Every row gives one point. The points of each table are mixes of a few directions, plus a little noise. How many directions does each table use, and how many do they share? Where both have some left over, give the other angles between the two spaces (their principal angles), to ten degrees, smallest first.

First:
[[-13,11],
[60,-48],
[-14,10],
[-18,14],
[-16,12]]
Second:
[[9,-23],
[-17,42],
[-11,26],
[18,-45]]
Directions: first 1, second 1, shared 0; angles 30

First:
[[45,-25,34],
[-44,-27,40],
[-8,28,-35],
[-30,-7,6],
[38,30,-46]]
Second:
[[-31,28,-41],
[10,-10,14],
[-19,17,-24],
[31,-28,39],
[17,-15,22],
[38,-33,49],
[-47,41,-60]]
Directions: first 2, second 1, shared 1

First:
[[13,-34,-7,-28],
[-32,23,15,16],
[-39,-20,10,38],
[6,2,0,-23],
[-1,-13,3,-43],
[2,-12,-8,60],
[52,55,-13,-20]]
Second:
[[-60,15,30,-33],
[2,-44,-6,-6],
[1,-7,-1,-5],
[36,-9,-20,48],
[21,44,-3,-6]]
Directions: first 3, second 3, shared 3

First:
[[-9,12,-22,9,-6,13],
[11,-16,31,-23,2,-16],
[-10,-23,-12,-36,-35,6],
[16,20,21,34,8,6],
[14,25,23,-7,10,-1],
[-23,-19,-40,24,20,-8]]
Second:
[[3,4,-2,31,-9,18],
[-6,3,-13,9,3,-1],
[5,-18,17,-14,16,-40],
[-15,-11,-25,14,-13,21],
[-6,-15,-11,19,-12,13],
[10,7,24,-31,-6,10],
[2,0,1,25,-12,20],
[11,32,22,-54,44,-60],
[-5,-2,-11,2,-10,18]]
Directions: first 4, second 4, shared 3; angles 30

First:
[[0,24,-22,33,-11,5,4,26],
[13,-4,-22,-20,13,-24,-22,-31],
[8,-5,-27,6,-18,-10,-14,-4],
[21,11,28,7,35,-12,1,20],
[-8,-19,3,3,1,27,4,-22],
[-13,-16,8,-5,-17,15,6,-4],
[-31,16,5,-25,4,9,14,-21],
[10,-5,26,5,-7,-9,4,35]]
Second:
[[3,-16,-18,0,8,-1,-1,9],
[-23,12,10,-21,21,4,18,14],
[2,-14,-15,0,7,-2,1,6],
[-8,1,0,-8,8,4,4,8],
[-2,-10,-11,2,-4,13,-16,9],
[-11,-3,-3,-8,5,13,-6,14],
[31,41,49,33,-51,-20,-7,-60],
[7,-11,-12,2,7,-10,5,-1]]
Directions: first 5, second 3, shared 1; angles 60, 90

First:
[[-21,-6,1,-2,3,8,2,3,-12],
[30,9,-9,14,-4,-11,-7,-12,7],
[-42,-15,17,-24,5,15,13,22,-5],
[60,18,-6,10,-9,-23,-7,-10,27],
[-47,-12,-2,0,9,19,1,1,-28],
[15,5,-2,2,-3,-6,-1,-3,7],
[6,1,0,-1,-1,-2,0,0,4]]
Second:
[[0,-15,16,-28,10,-9,-5,-5,24],
[-23,-13,12,1,9,2,-7,-21,4],
[10,37,-33,16,-22,12,18,14,-24],
[-23,-12,30,1,4,3,5,0,11],
[-2,-6,-13,-7,5,3,-5,9,-13],
[11,13,-12,33,-11,4,7,22,-26],
[27,-6,0,-14,7,-18,-15,-20,24]]
Directions: first 2, second 5, shared 2
